Every row gives one point. The last column is the point's height on a tilted bowl or saddle (a function of degree 2), plus a little noise. Along how many of its main directions does it bend up, bend down or stay straight?

Points (15 x 4):
[[-0.27 -0.24 -0.03 -0.08]
 [ 0.23  0.00  0.19  0.06]
 [ 0.01 -0.10  0.04  0.08]
 [-0.05 -0.24  0.27  0.12]
 [-0.31  0.26  0.04 -0.09]
 [ 0.16  0.24 -0.34  0.17]
 [-0.73  0.25  0.02 -0.66]
 [-0.32  0.75 -0.17 -0.49]
 [ 0.52 -0.01 -0.14 -0.29]
 [-0.05 -0.01  0.20  0.12]
 [ 0.16 -0.08  0.49  0.30]
 [ 0.09 -0.13 -0.47  0.18]
 [-0.01 -0.89  0.22 -0.71]
 [-0.32  0.27  0.29 -0.13]
 [-0.40  0.01  0.65  0.16]]
Directions: 1 up, 2 down, 0 straight

Points, 23 rows:
[[ 0.09 -0.35 -0.14 -0.27  0.01]
 [-0.08  0.06 -0.94  0.18 -0.25]
 [ 0.24 -0.03  0.08  0.04  0.06]
 [-0.67 -0.12  0.54  0.52 -0.70]
 [ 0.00  0.02 -0.32  0.03  0.04]
 [ 0.41 -0.11  0.04 -0.05  0.05]
 [ 0.03 -0.04  0.10 -0.12  0.03]
 [ 0.08  0.14  0.15  0.37 -0.04]
 [-0.22  0.06 -0.42  0.29 -0.03]
 [-0.37  0.86  0.23 -0.26  0.77]
 [ 0.35 -0.29 -0.28 -0.37 -0.15]
 [ 0.60 -0.03  0.23  0.12  0.09]
 [ 0.06 -0.18 -0.15 -0.16  0.02]
 [ 0.28 -0.07 -0.27 -0.12 -0.03]
 [-0.15 -0.11  0.27 -0.69 -0.39]
 [-0.06  0.23  0.30  0.08 -0.02]
 [ 0.14 -0.46 -0.57  0.71 -0.31]
 [ 0.04 -0.11 -0.24 -0.03  0.02]
 [-0.46  0.06 -0.53 -0.25  0.16]
 [-0.20 -0.36  0.08 -0.28 -0.02]
 [ 0.14  0.79 -0.22 -0.40  0.91]
 [ 0.30 -0.34  0.18  0.48  0.18]
 [ 0.07 -0.15 -0.29 -0.12  0.00]]
Directions: 1 up, 2 down, 1 straight

Points:
[[ 0.09  0.05 -0.09 -0.30  0.10  0.39 -0.08]
 [-0.31 -0.33  0.18  0.05  0.42  0.25  0.19]
 [-0.16 -0.03  0.19  0.07 -0.17 -0.07  0.14]
 [ 0.84  0.58 -0.18  0.05  0.05 -0.22  0.54]
 [-0.86 -0.03  0.03 -0.21 -0.19  0.24  0.07]
 [-0.14  0.16  0.14  0.21  0.00  0.15 -0.14]
 [ 0.10 -0.21  0.36 -0.45  0.31  0.31  0.24]
 [-0.63 -0.14  0.23  0.20 -0.04  0.17  0.20]
 [ 0.02  0.59  0.22 -0.29  0.25  0.33 -0.24]
 [-0.37  0.13 -0.33 -0.52  0.38  0.00 -0.13]
 [ 0.19  0.17 -0.34 -0.10  0.02  0.19 -0.17]
 [-0.53 -0.45  0.18 -0.03 -0.09 -0.14  0.75]
 [ 0.11  0.21  0.22  0.41 -0.17  0.42  0.15]
 [ 0.22 -0.30  0.57  0.06 -0.40  0.08 -0.04]
 [-0.09  0.31  0.16 -0.22  0.25 -0.19 -0.08]
 [ 0.37 -0.28  0.46 -0.06  0.09  0.41 -0.06]
 [-0.23  0.05 -0.14 -0.49  0.04 -0.13  0.30]
 [ 0.35 -0.19 -0.04 -0.42  0.48  0.31  0.02]
 [ 0.10  0.36  0.59 -0.50 -0.14 -0.06 -0.19]
 [-0.30  0.17 -0.18 -0.36 -0.60  0.72  0.39]
 [ 0.09  0.08  0.37 -0.20  0.19  1.01  0.66]
 [-0.06 -0.34 -0.33 -0.45 -0.02  0.40 -0.31]
 [-0.15  0.28  0.05  0.62 -0.37 -0.22  0.21]
 [ 0.14  0.12  0.25 -0.06  0.28 -0.45  0.22]
 [-0.55  0.42  0.62  0.23 -0.33  0.12 -0.41]
 [ 0.56  0.44  0.16 -0.41  0.42 -0.68  0.55]
 [ 0.02  0.06  0.40 -0.14  0.71 -0.58  0.67]
 [ 0.53 -0.37 -0.10 -0.31  0.55 -0.03  0.05]
 [ 0.30 -0.02 -0.21  0.03  0.23  0.14 -0.13]
 [-0.08 -0.44 -0.15  0.23 -0.29 -0.10  0.27]
 [ 0.33  0.14 -0.01 -0.27  0.41  0.33  0.05]
 [ 0.42  0.25  0.00  0.00  0.24 -0.36  0.23]
 [ 0.24  0.12 -0.14 -0.12  0.04  0.28 -0.09]
 [ 0.52 -0.40  0.30 -0.26  0.30 -0.54  0.33]
 [-0.16 -0.45 -0.43 -0.29  0.14  0.05 -0.27]
 [-0.39 -0.47  0.06 -0.03 -0.16 -0.17  0.63]
 [-0.07 -0.69  0.37  0.08 -0.09  0.25  0.23]
 [ 0.51 -0.06 -0.14  0.35 -0.22 -0.13  0.24]]
Directions: 4 up, 2 down, 0 straight
